Rows are points. The ring and each string are closed loops that go straight from each point to the next, and from the last back to the first. Before rounding, they use only three directions, however many columns there are. How many times does the string pass through the ring? Passing back the other way cancels.

Ring, 9 rows:
[[ -9  15  18 -16]
 [-28  14   6   1]
 [-40  -5  -4  26]
 [-32 -26 -12  41]
 [-11 -37 -12  39]
 [  8 -40  -2  26]
 [ 18 -37  11  11]
 [ 18 -19  28 -11]
 [  7   2  27 -19]]
String, 18 rows:
[[  2  17  37 -34]
 [ 18  11  30 -32]
 [ 10  -3  11  -8]
 [  3 -16  18   0]
 [ 10 -31  37  -5]
 [ 28 -29  44 -19]
 [ 24  -7  20 -17]
 [ 11   0   6  -7]
 [ -5 -13  17   2]
 [  0   2   3  -2]
 [-16  -9  23   1]
 [-28  19  25 -13]
 [-28  41   1 -14]
 [-16  15  -3   0]
 [-10  -4   3   7]
 [-30  -3  21   4]
 [-26  24  20 -15]
 [ -7  38  19 -33]]
Times through: 3
String:
[[-30  35   8 -13]
 [-45  16  15   2]
 [-27 -12  12  14]
 [-20 -10   4  15]
 [-42 -25  10  31]
 [-60 -30 -10  55]
 [-39 -21 -27  50]
 [-14  -9 -20  27]
 [-16 -10 -24  31]
 [-45 -35 -18  57]
 [-57 -40  -4  56]
 [-27 -20   5  24]
 [-11  -5  -4  12]
 [-30  13 -10  13]
 [-11  10  -8   5]
 [-13  -5   6   7]
 [-26   4  19  -2]
 [-26  25  19 -15]
 [-15  32   2 -14]]
Times through: 0

Ring:
[[ 27 -22  29 -18  -5  20  -9  -2  -3  30  -1]
 [ 17 -11  39 -23 -12  42  -7 -12  11  14  -4]
 [  8  13  24 -15 -22  32  11 -24  15   2   5]
 [ -8  38 -10  -2 -15  -6  22 -24   3   4   8]
 [-22  41 -27   1   6 -26   8 -12 -11  17  -3]
 [-16  16 -22  -4  26 -31 -16   6 -24  39 -15]
 [ 13 -10   5 -11   9  -8 -12   3 -16  37  -5]]
String (27 x 11):
[[ 11 -17  51 -30  -5  58 -21  -8  14  16 -14]
 [ -1 -10  38 -27   7  44 -27  -3   7  21 -20]
 [  4  -1  22 -18   0  23 -11  -7   2  20  -8]
 [ 32 -11  33 -16 -25  28  10 -17   8  14  11]
 [ 50 -36  57 -24 -30  50   3 -14  13  17  11]
 [ 40 -21  36 -16 -24  27   7 -13   5  19  12]
 [ 21  -5  18 -12 -13  11   5 -11  -1  20   6]
 [ 35 -17  24 -12 -17  12   6  -9  -2  25  10]
 [ 48 -36  26 -13 -11   4  -1   1 -12  39  10]
 [ 12 -20   7 -14  22  -9 -26  13 -22  48 -14]
 [-17   3  -3 -15  32  -8 -33  11 -19  41 -26]
 [-20   6  -7 -13  34 -11 -33  12 -20  41 -26]
 [-10   9  -1 -12  16  -4 -16   1 -12  30 -14]
 [ 12   4  -2  -6  -2 -12   4  -6 -12  28   4]
 [ 15  -1  -9  -3   5 -26   0   1 -21  37   3]
 [ 21   0   0  -4  -7 -14   9  -7 -12  28   9]
 [ 11   4   4  -8  -5  -3   4  -8  -7  23   3]
 [ 17  -1   7  -8  -7  -2   4  -8  -7  25   5]
 [ 46 -21  18  -8 -21  -1  14  -9  -8  29  18]
 [ 40 -35  29 -17  -4  11 -10   3 -10  39   2]
 [ 49 -37  40 -18 -18  24  -1  -4  -1  31   9]
 [ 24 -34  43 -27   5  37 -28   5  -1  34 -13]
 [ -3  -3  18 -19  11  18 -21   0  -4  27 -16]
 [ 14   3  14 -11 -11  10   5 -13   0  18   4]
 [ 30 -11  33 -16 -24  30   8 -17   9  13  10]
 [ 21  -2  24 -14 -18  21   7 -15   6  14   7]
 [ 42 -16  47 -19 -38  45  16 -24  18   6  17]]
Times through: 3
String (19 x 11):
[[ 11  -3  13 -13  -1   7  -5  -6  -5  25  -2]
 [  8  -1  14 -14  -1  10  -6  -6  -3  23  -4]
 [  7 -19  34 -25  10  33 -28   2   0  30 -18]
 [ 15 -29  56 -33   1  60 -31  -2  11  23 -18]
 [ 25 -17  52 -26 -21  57  -5 -16  18   9   0]
 [ 36  -4  38 -15 -41  38  25 -29  19   0  20]
 [ 13   8  18 -12 -20  19  12 -19   8   9   8]
 [-13  17   9 -15   3  15  -8 -10   2  15 -11]
 [-18  35   4 -11  -8  16   7 -22  10   1  -4]
 [  3  52  -8   4 -45   0  52 -44  17 -17  29]
 [  2  41 -14   3 -27 -13  36 -30   4   0  20]
 [ -5  49 -29   9 -21 -30  38 -28  -4   4  20]
 [  4  25 -12   0 -13 -17  20 -18  -6  14  11]
 [-14  20 -10  -7  12 -11  -7  -4 -11  25 -10]
 [-27  22 -19  -8  29 -20 -21   4 -19  33 -21]
 [-39  21 -33  -6  51 -40 -37  18 -33  49 -33]
 [  2   1 -22  -2  24 -41 -13  11 -32  48  -8]
 [ 22  -5   3  -6  -4 -11   4  -4 -13  31   6]
 [ 16   1   9  -9  -9   2   6 -10  -4  22   5]]
Times through: 3

Ring:
[[  4 -20 -16 -14   7  -2  11  -5  -1  16   4  -3 -11   1]
 [-16 -19 -10 -20   8 -16  -4   6 -16  -1  -7 -27 -16 -10]
 [-21  -8   5 -16   4 -21 -15  14 -24 -16 -12 -36 -13 -13]
 [ -8   4  18  -7  -3 -12 -16  12 -16 -19  -5 -22  -5  -7]
 [ 13   9  20   1  -7   3  -6   2   1  -7   7   3   3   2]
 [ 30   4   7   4  -7  16  10  -9  15  13  17  25   6  13]
 [ 28  -8  -8   0  -1  15  19 -12  15  24  16  25   2  14]]
String (30 x 14):
[[ 18   9  11   7  -8   5   1   3  -2   2   6   9   6  11]
 [ 13   1   6   0  -4   2   2   1  -1   3   5   4   1   6]
 [ 13   1  11  -4  -3   5   0  -3   6   0  10   5   0   2]
 [ 25   4  19  -3  -6  16   2 -13  22   2  21  21   3   3]
 [ 45  10  12  11 -11  27  16 -16  27  19  25  43  13  19]
 [ 46   7   3  13 -10  26  21 -15  24  26  23  44  13  24]
 [ 48   0   0   8  -7  30  25 -22  33  31  28  48  10  21]
 [ 42  -1  -8  11  -6  23  25 -14  20  32  20  40  10  24]
 [ 24  -2  -6   5  -4   9  14  -3   3  19   9  17   4  16]
 [  9  -6  -1  -5   0   1   4  -1  -1   6   5   1  -3   3]
 [ 17 -17 -12 -11   5   9  15 -13  13  21  14  13  -7   4]
 [ 14 -24 -19 -16   8   8  19 -16  14  25  14  12 -10   3]
 [ 17 -21 -25  -7   6   6  22 -10   5  30   9  12  -6  11]
 [ 13 -11 -15  -2   2   2  14  -1  -4  19   3   5  -3  11]
 [  5 -11  -9  -7   3  -2   6   0  -5  10   2  -4  -6   3]
 [ -8 -20  -8 -21   8  -9   0  -1  -6   2   0 -18 -15  -9]
 [-22 -28 -12 -30  13 -17  -4   1 -12  -2  -5 -32 -23 -18]
 [-24 -24  -9 -28  12 -19  -8   5 -16  -6  -7 -35 -22 -18]
 [-10 -13  -2 -17   5 -11  -5   4 -11  -4  -3 -21 -13  -9]
 [ -2  -7  -2  -7   1  -8  -2   7 -13   0  -4 -14  -7   0]
 [-13  -7  -3  -8   2 -18  -7  15 -25  -6 -12 -28  -9  -3]
 [-29 -10   4 -18   5 -27 -19  19 -32 -21 -17 -46 -16 -16]
 [-37 -11  13 -27   7 -30 -28  18 -30 -32 -16 -54 -21 -26]
 [-28  -2  15 -16   2 -26 -25  21 -31 -29 -16 -46 -13 -17]
 [-14   4  15  -6  -3 -18 -18  18 -26 -21 -12 -31  -6  -7]
 [  2   3   8   0  -4  -7  -6  10 -14  -6  -4 -11  -1   3]
 [  3  -2   6  -6  -1  -4  -3   4  -7  -3   1  -8  -4   0]
 [ -6   1  19 -11  -2  -8 -15   6  -7 -17   0 -18  -6 -10]
 [ -3  10  32  -8  -6  -6 -21   7  -6 -26   2 -16  -3 -11]
 [ 13  17  28   5 -11   2 -11   6  -2 -14   5   2   7   3]]
Times through: 3
String:
[[  9  -8   1  -9   1   2   4  -4   4   6   8   2  -5   1]
 [ 23 -11  -3  -8   1  14  14 -15  19  18  18  20  -3   5]
 [ 42  -9 -12   3  -2  26  29 -22  28  36  25  42   5  20]
 [ 35  -4 -13   9  -4  17  24 -10  11  31  14  31   7  23]
 [ 13  -5  -3  -2  -1   3   7  -1  -1  10   5   5  -1   7]
 [  9 -16  -9 -12   5   3   9  -8   5  13   8   3  -8   1]
 [  7  -8  -5  -6   1  -1   5   0  -3   8   3  -2  -5   3]
 [  8  -8 -11  -2   1  -2   8   3  -9  13   0  -1  -3   8]
 [-11 -16  -3 -19   7 -11  -4   2  -9  -3  -2 -21 -14 -10]
 [-29 -22  -4 -28  11 -24 -13   9 -21 -13 -11 -43 -22 -21]
 [-35 -16  -3 -22   8 -31 -18  20 -36 -19 -20 -52 -20 -18]
 [-10  -4   1  -7   1 -15  -8  14 -22  -7 -10 -24  -7  -3]
 [ -9  -7   5 -12   2 -12  -9   8 -14  -9  -5 -22  -9  -7]
 [-29 -11  11 -24   6 -24 -22  14 -23 -25 -12 -45 -18 -22]
 [-41 -11  12 -27   7 -34 -30  21 -35 -34 -20 -60 -22 -27]
 [-26  -9   3 -16   4 -26 -18  19 -31 -19 -16 -43 -14 -14]
 [-33 -18   2 -28  10 -26 -19  13 -25 -20 -13 -48 -22 -23]
 [-11 -13  -1 -17   5 -12  -6   5 -13  -5  -4 -23 -13  -9]
 [  1  -9  -6  -7   2  -6   2   4 -10   5  -2  -9  -6   2]
 [  3 -11  -8  -8   3  -4   4   1  -7   8   1  -7  -7   2]
 [ -2 -20  -9 -20   8  -3   4  -6   1   7   5  -9 -14  -7]
 [ 12 -23 -18 -15   8   6  17 -14  11  23  12   8 -10   2]
 [ 34 -12 -20   3   0  18  28 -14  15  37  16  32   3  21]
 [ 19  -3  -5   3  -3   6  11  -1   0  15   6  11   2  13]]
Times through: 3

Ring, 9 rows:
[[  4   5 -16  10   4  -5   1   6 -12  -5  12  -5  -7  18]
 [  5  12 -30   8  -4  -4   5  -1   0 -17   6   4  10  29]
 [  3  15 -31   0  -8  -1   4  -9  16 -25   0  11  20  31]
 [  2  12 -22  -6  -7  -2  -2 -14  20 -31  -2  13  21  24]
 [  1   6  -7  -9  -3  -6  -9 -15  12 -35  -2   8  15  10]
 [ -2  -3  14 -10   8  -8 -16  -8   0 -23   5  -1  -6  -6]
 [ -5  -8  24 -10  17  -5 -16   1  -6  -3  14  -8 -25 -11]
 [ -5  -6  18  -4  19  -3 -11   8 -11   8  19 -11 -32  -6]
 [  0  -1   0   5  12  -4  -4   9 -14   4  17 -10 -21   7]]
String:
[[ -4 -12  34 -12  16 -11 -23  -4 -12 -17  10 -10 -22 -22]
 [-14  -9  35 -20  25   3 -17   3   9  14  19  -6 -38 -14]
 [-12  -6  26 -16  22   4 -13   4   8  14  19  -6 -35  -8]
 [-13 -14  42 -14  31   1 -18  11  -7  24  25 -15 -52 -21]
 [  0 -11  23   3  19 -11 -15   9 -29   0  19 -19 -33 -15]
 [  3  -1   1   4   7  -9  -8   2 -16 -13  10  -8 -10   3]
 [ -3   0   4  -4  12  -1  -6   3  -1   1  14  -4 -18   5]
 [ -6  -2   9  -3  18   2  -5  10  -2  17  21  -8 -31   5]
 [ -1   0  -1   7  15  -1  -1  14 -14  15  21 -11 -28   9]
 [  9   4 -20  18   1 -11   1   7 -27 -13  11 -10  -4  17]
 [  9   7 -24  16  -2 -11   1   3 -20 -20   8  -5   4  20]
 [  2   5 -10   1   2  -5  -3  -2  -2 -15   7   0  -1  14]
 [ -4   7 -11  -4   6   4   1   1  12   1  12   3  -8  20]
 [  3  15 -33   5  -3   1   8  -1  10  -9   7   7   8  35]
 [ 16  21 -58  20 -21 -10  11  -8  -4 -43  -5   9  39  45]
 [ 12  14 -40  12 -15 -11   4 -10  -4 -41  -4   7  30  31]
 [  2   9 -19  -1  -2  -3  -1  -6   8 -21   3   6   9  21]
 [ -5   8 -10 -10   4   4  -2  -5  21  -7   7   8  -1  19]
 [ -6  14 -17 -15  -1   8   1 -12  38 -12   3  17  10  28]
 [ -3   7  -8  -8   2   0  -4  -7  16 -14   5   7   2  16]
 [  2   5 -11  -2  -1  -6  -5  -7   2 -25   3   3   7  13]
 [  7   8 -18  -3 -11 -12  -8 -19   6 -51  -8   9  29  15]
 [  2   6  -6 -11  -7  -9 -12 -21  14 -47  -7  11  24   8]
 [ -4   2   8 -17   4  -3 -13 -14  18 -26   1   7   4   2]
 [ -7   2   7 -13  10   2  -8  -4  15  -5  10   3 -11   6]
 [  1   1   1  -4   3  -8 -11  -7  -2 -24   4  -1   0   3]
 [  4  -4   9  -2   3 -15 -16  -9 -15 -35   2  -5   1  -7]]
Times through: 1
String:
[[  2   0  -2   3   6  -7  -7   1 -11 -12  10  -6  -9   6]
 [  3  -4   4   9  13  -9  -7  11 -27   1  18 -15 -24   0]
 [ -7  -5  14  -2  23   3  -5  16  -9  27  26 -13 -42   1]
 [ -8   0   8  -9  16   5  -5   6   8  14  18  -3 -26   6]
 [  0   0   0   1   8  -5  -6   3  -8  -7  12  -5 -12   6]
 [  4  -4   3   8  10 -11  -8   6 -25  -9  14 -13 -17   0]
 [ -6 -11  28  -3  25  -3 -13  14 -20  19  25 -18 -46 -14]
 [-13 -10  34 -15  28   4 -14  10   1  24  24 -11 -47 -13]
 [ -7  -1  11 -11  14   1  -9   1   8   3  14  -2 -20   2]
 [  3  -2   4   0   4 -11 -12  -4 -12 -24   6  -5  -3   0]
 [  4  -6  13  -4   4 -16 -19 -10 -15 -37   2  -6   1 -11]
 [ -5  -3  17 -16   8  -5 -17 -11  10 -22   4   2  -5  -6]
 [ -8   2   8 -16  10   3  -9  -6  20  -6   9   5 -10   6]
 [ -1   4  -4  -5   4  -3  -6  -5   5 -15   7   2  -2  10]
 [  9   8 -19  -1 -14 -15 -10 -21   2 -60 -11   9  34  13]
 [  5  10 -17  -8 -12 -10  -9 -23  16 -55 -11  14  34  16]
 [ -5   7  -4 -15   2   1  -7 -12  24 -20   2  10   6  13]
 [ -5   5   0 -12   6   1  -7  -7  18 -11   7   6  -3  11]
 [  0   4  -5  -5   2  -5  -7  -7   5 -22   4   3   3  10]
 [ -8   2   8 -17   9   2 -10  -7  20  -8   8   5  -9   5]
 [  0  -4  15 -12   3 -12 -20 -15   0 -40  -1   1   6  -9]
 [  5  -8  17  -3   3 -20 -22 -12 -20 -44   0  -7   3 -16]
 [  4  -8  18  -1   8 -16 -19  -5 -22 -29   6 -11  -8 -14]
 [ -6 -15  40  -8  23  -9 -22   5 -20   1  18 -17 -38 -26]
 [-14  -7  30 -16  26   6 -12   8   7  25  23  -8 -43  -8]
 [ -7   0   9  -9  14   2  -7   3   7   6  15  -2 -22   4]]
Times through: 4
